Each row is a point. Each copy is the shape, with its points in the same order, turned, moved and blurred by noise. Say if it was mirrored as well.

Shape, 5 rows:
[[ 18 -21]
 [-48  15]
 [ 15 -23]
 [-40  11]
 [ 34  -3]]
Copy 1 (5 x 2):
[[ 17  27]
 [-49   7]
 [ 14  28]
 [-47  10]
 [ 22   4]]
Copy 1 is: mirrored
Copy 2:
[[-29   4]
 [ 25 -53]
 [-25   4]
 [ 25 -50]
 [-13  20]]
Copy 2 is: mirrored
Copy 3, 5 rows:
[[ 30   1]
 [-46  -6]
 [ 26  -4]
 [-40  -7]
 [ 28  19]]
Copy 3 is: only turned

Shape, 7 rows:
[[ -9  36  26]
 [ 17 -19 -15]
 [-19  12   2]
 [ -3  26  -9]
 [ 58 -43  13]
 [ -3 -18  17]
 [-37  46  24]]
Copy 1, 7 rows:
[[-12  42  37]
 [ 10  -6 -16]
 [-15   5  20]
 [  1   5  29]
 [ 31  30 -57]
 [-19  11 -11]
 [-37  27  53]]
Copy 1 is: mirrored
Copy 2 (7 x 3):
[[ 16  41  22]
 [  8 -25 -14]
 [ -8  24   3]
 [ 12  29 -11]
 [ 39 -59  17]
 [ -7  -8  18]
 [ -6  63  21]]
Copy 2 is: only turned
Copy 3 (7 x 3):
[[  7  37  -3]
 [  8 -34  -8]
 [-12   8  -4]
 [ -3   9 -24]
 [ 55 -54  14]
 [  6 -14  21]
 [-15  55   2]]
Copy 3 is: only turned
Copy 4 (7 x 3):
[[  0  58  13]
 [ 13 -11  -4]
 [-16  26   9]
 [ -8  33 -12]
 [ 64 -23  13]
 [  8   7  29]
 [-27  70  17]]
Copy 4 is: only turned

Shape, 8 rows:
[[ -9  38 -38]
 [  1 -60  13]
 [-32 -42  17]
 [  2 -49  11]
 [  8  46 -37]
 [ -1 -27   7]
 [  5 -13  16]
 [  3  -1  21]]
Copy 1:
[[  6  52 -10]
 [  1 -60 -17]
 [-27 -43   1]
 [  5 -50 -13]
 [ 24  55 -11]
 [  4 -29  -5]
 [ 14 -21   7]
 [ 15 -13  19]]
Copy 1 is: only turned
Copy 2 (8 x 3):
[[ 38 -35  37]
 [-18  25 -37]
 [-30  25   0]
 [-12  26 -28]
 [ 56 -28  34]
 [  2  20 -11]
 [ 16  25  -4]
 [ 21  32   6]]
Copy 2 is: mirrored

Shape, 10 rows:
[[ 19  15   5  -7]
 [-17 -35  11 -10]
 [-27 -28 -43 -24]
 [ -4   7 -43 -23]
 [ 40 -15 -35  23]
 [ 48   4   3  20]
 [ 40  30  -9 -14]
 [ -9 -16 -28  32]
 [-18 -41  16  25]
 [ 26  32  21 -37]]
Copy 1:
[[-14 -11   5  21]
 [ 23 -29  12 -17]
 [ 30 -28 -40 -30]
 [  3 -15 -38  11]
 [ 50 -11 -21  42]
 [ 11 -13  26  52]
 [-22 -18   0  51]
 [ 50  11  -7   1]
 [ 47  -9  39 -24]
 [-46 -18  10  17]]
Copy 1 is: mirrored
Copy 2 (10 x 4):
[[ 20  24   6  -4]
 [ -7 -21  -5  -1]
 [-21 -10 -45 -42]
 [ -3  23 -37 -41]
 [ 55   1 -43 -16]
 [ 59  21  -1   7]
 [ 37  46   7 -17]
 [ 18  -3 -52   5]
 [  3 -38 -21  25]
 [  9  42  36 -14]]
Copy 2 is: only turned
Copy 3:
[[ 12  27 -15   0]
 [  9 -19  19  14]
 [ -2 -57 -23  -1]
 [ -7 -17 -47  -9]
 [ 38   0 -19 -53]
 [ 34  40  -9 -30]
 [ 11  37 -47 -10]
 [  0 -20   2 -45]
 [  9 -21  41 -14]
 [ 10  48 -30  22]]
Copy 3 is: mirrored

Shape (9 x 4):
[[ 27 -21 -38  15]
 [ 63  29  37  -9]
 [-15   1   9   6]
 [ 16  32  14   0]
 [ 43 -11 -47  32]
 [ -7  -3  22  -7]
 [  6  36  -7 -11]
 [-31  18 -11 -17]
 [-41   9 -14  17]]
Copy 1:
[[ 42  29 -27  37]
 [ 25  95  22 -11]
 [  5  13  15   4]
 [ -3  59  10   5]
 [ 35  36 -32  59]
 [  3  12  17  -6]
 [-20  52 -12   2]
 [-24  15 -11 -17]
 [-26  -5   2  20]]
Copy 1 is: only turned
Copy 2:
[[-11 -58 -21 -27]
 [ 61 -31   8  29]
 [-15  -6  20  -4]
 [ 18  -3  -1  12]
 [-12 -63 -43 -12]
 [  3 -11  28  -9]
 [ 14   9 -18  -3]
 [-11  19   1 -26]
 [-46   8   4 -17]]
Copy 2 is: only turned

Shape:
[[ -1   4  10   7  17  21]
 [ 56   2  31 -48  34   8]
 [  0  27 -29   8 -24   8]
 [-28 -27   1  17 -14 -48]
 [  7  -1  26  15   4 -12]
 [ 57 -28  20  21   1 -32]
 [-29  23 -39  25  24 -27]
 [ 52 -17 -16  11  30  16]
 [ 47 -21   6 -39  40  24]
 [-25  39 -14  38  -6 -28]]
Copy 1:
[[ -8  22   5  24  10  12]
 [-12   6  69 -24  14   7]
 [ 10  53 -30  -1 -16  -3]
 [ 13 -35 -50  15  -8 -31]
 [  6   5   5  35  -7 -21]
 [ 41 -24  33  33  -8 -14]
 [ 31  26 -58  -2  37 -11]
 [ 33  13  38  17  11  35]
 [  0   3  51 -13  14  37]
 [ 27  43 -49  21  12 -38]]
Copy 1 is: only turned
Copy 2:
[[-17   6  -4  13  10  21]
 [ 47  34   3 -27  10  43]
 [-31  -6  -7  21 -47  -2]
 [  2 -43   2  24  18 -39]
 [ 10  -8  17  23  13   8]
 [ 57 -32  19  33  -7  26]
 [-15  18 -27  54  -5 -31]
 [ 24  -5 -29  23  -4  51]
 [ 34  19 -22 -25  14  48]
 [-26   5  10  62 -17 -35]]
Copy 2 is: only turned
Copy 3:
[[-15   7  29   9  21   8]
 [ 33  13  78 -24   7  47]
 [ 23  11  -1  30  -4 -13]
 [-30  21 -19 -30 -31 -17]
 [-20  21  17   3 -15  16]
 [ -4   1   3 -29 -36  63]
 [ 12  48 -35  -8  21 -18]
 [ 21 -19   4  -8  20  56]
 [ 17 -14  57 -32  30  36]
 [ -8  52 -30  17  -4 -12]]
Copy 3 is: mirrored

Shape (13 x 8):
[[ 16  13  43  31  27 -32  51 -28]
 [ 15 -27  22  38 -14 -27 -43 -10]
 [-19  40  -7  23 -24 -13 -44  -4]
 [ 14  18  -9  28  12  48  39 -47]
 [-30  33  23  43  16  17 -16  25]
 [ 54 -13  34   1  16  -1  23   8]
 [ -6 -21 -43 -16  -7  13  18 -32]
 [  1   8  -3 -31  48  14   8 -61]
 [ -1  25  12  17   0 -32 -15 -12]
 [ -3   0 -18  -8  38 -19  31  31]
 [-18 -19  47 -16 -15 -24 -36  23]
 [-28  17  13 -18 -25  13 -23  24]
 [  1 -14 -20  19  54 -13  40  28]]
Copy 1:
[[-21  -3 -31  39  75 -36 -35  10]
 [ 28 -25  18  18 -12 -32 -34  21]
 [ 13  26   8  -9 -24 -39   1 -19]
 [  4  20  11  75  56  -2   8 -41]
 [-37  29  44  -5   8 -28  -6  -5]
 [  8   4  -5  28  53  27 -38  37]
 [  2 -13 -22  55   2  27  19 -30]
 [ 10 -26 -15  18  68  11  27 -39]
 [  4   5 -14  -3  10 -33 -16  -1]
 [-41   9 -29  20  18  20  13  29]
 [-14 -25  11 -31 -16   8 -46   6]
 [-18  17  12 -13 -22  15 -21 -27]
 [-49   3 -15  43  28   8  28  45]]
Copy 1 is: mirrored
Copy 2:
[[  1  23  30  47   7 -66  45 -21]
 [-16 -45 -10  26 -38 -41 -18  -9]
 [-26   2  12  27 -25  -4 -47  29]
 [ -4  36   2  84   2  18  29 -30]
 [-38 -15  29  25  15  11  17  29]
 [ 38 -15  18  24 -21 -24  40 -35]
 [  8  34 -48  23   5   7  -9 -35]
 [ 34  23 -11  68  50 -17 -15 -29]
 [ -6   2  14  28 -13 -40 -14  11]
 [ 28  15 -23  -2  23 -16  36  16]
 [ -4 -38  21 -27   6 -31 -25 -14]
 [-11   1  20 -13   2  16 -28  -3]
 [ 20   3 -33  10  22 -14  63  15]]
Copy 2 is: only turned

Shape (11 x 8):
[[ -9  16 -43   2   7  53  17 -25]
 [-21   6 -36 -12  -3  12  -6 -42]
 [  1  42 -49   4 -15  19   0 -22]
 [ 22 -35  27  17 -63  -4 -45 -60]
 [  2  -1  -8 -20  23  -7  12  19]
 [-17  34  24   0  28 -18   5   5]
 [  9  23  18 -36  -2 -18  24  -9]
 [  1  11  32 -24 -15  30   7  16]
 [ 19   6 -40  -7  -2  20 -31  -3]
 [ 52 -30  36  25 -38  -7 -20 -63]
 [-22  17  29  -3  -5 -31  54  33]]
Copy 1:
[[-36 -21  18  50  -3  12  45   7]
 [-35   0  26  49  -1   8  -1   3]
 [-40   2  40  28   5  26  28 -18]
 [-33 -25  -5  -3  -3  58 -81 -14]
 [ 17  21  12   0   4 -20  14  11]
 [ 28  45   6  14  -1  20  20   7]
 [ 40   6  13  14  31   8   3 -15]
 [ 36 -28  25  -5   3  32  15  22]
 [-48  -2  28  -6   7   7  14   6]
 [-27 -29 -38  -5  21  62 -53 -16]
 [ 74  12   7   8 -27  -1  21 -29]]
Copy 1 is: only turned
Copy 2:
[[-19 -21  35 -27 -43 -37   1 -20]
 [-24 -13  46 -13   0 -25  22 -22]
 [-53 -25  29  -7 -16 -34 -13 -13]
 [ 36  -8  35  66  58 -23  -3 -12]
 [-21 -10 -18 -31   0   5  23  15]
 [-28   5  -8 -42  23  24 -14 -19]
 [-25  20  -4 -37  38 -17   0  22]
 [ -2   8 -33 -21  16 -35  -6 -14]
 [-26 -53   0  -2  -1 -24  16  -6]
 [ 50 -12  34  41  57 -16 -28  25]
 [-36  56 -29 -19   4  21  -7  14]]
Copy 2 is: mirrored
Copy 3, 11 rows:
[[ 37 -44  13 -10   1  12  57  16]
 [ 26 -27  42 -12   3 -15  24  -6]
 [ 19 -11  36   3  16  11  54 -12]
 [ 52  64  43 -20  13 -69   4  30]
 [  9 -11 -15  -7 -21   8  -8 -18]
 [ -9   9   4 -52 -29  20   7 -28]
 [  6  12  -8 -15 -34 -20  17 -46]
 [ 20   7 -37 -42   0 -18  25 -14]
 [ 50 -12  14   6  26  15   7 -10]
 [ 64  75  31 -14 -18 -47   2  24]
 [-50  11 -28 -20 -37  -8  16 -13]]
Copy 3 is: mirrored
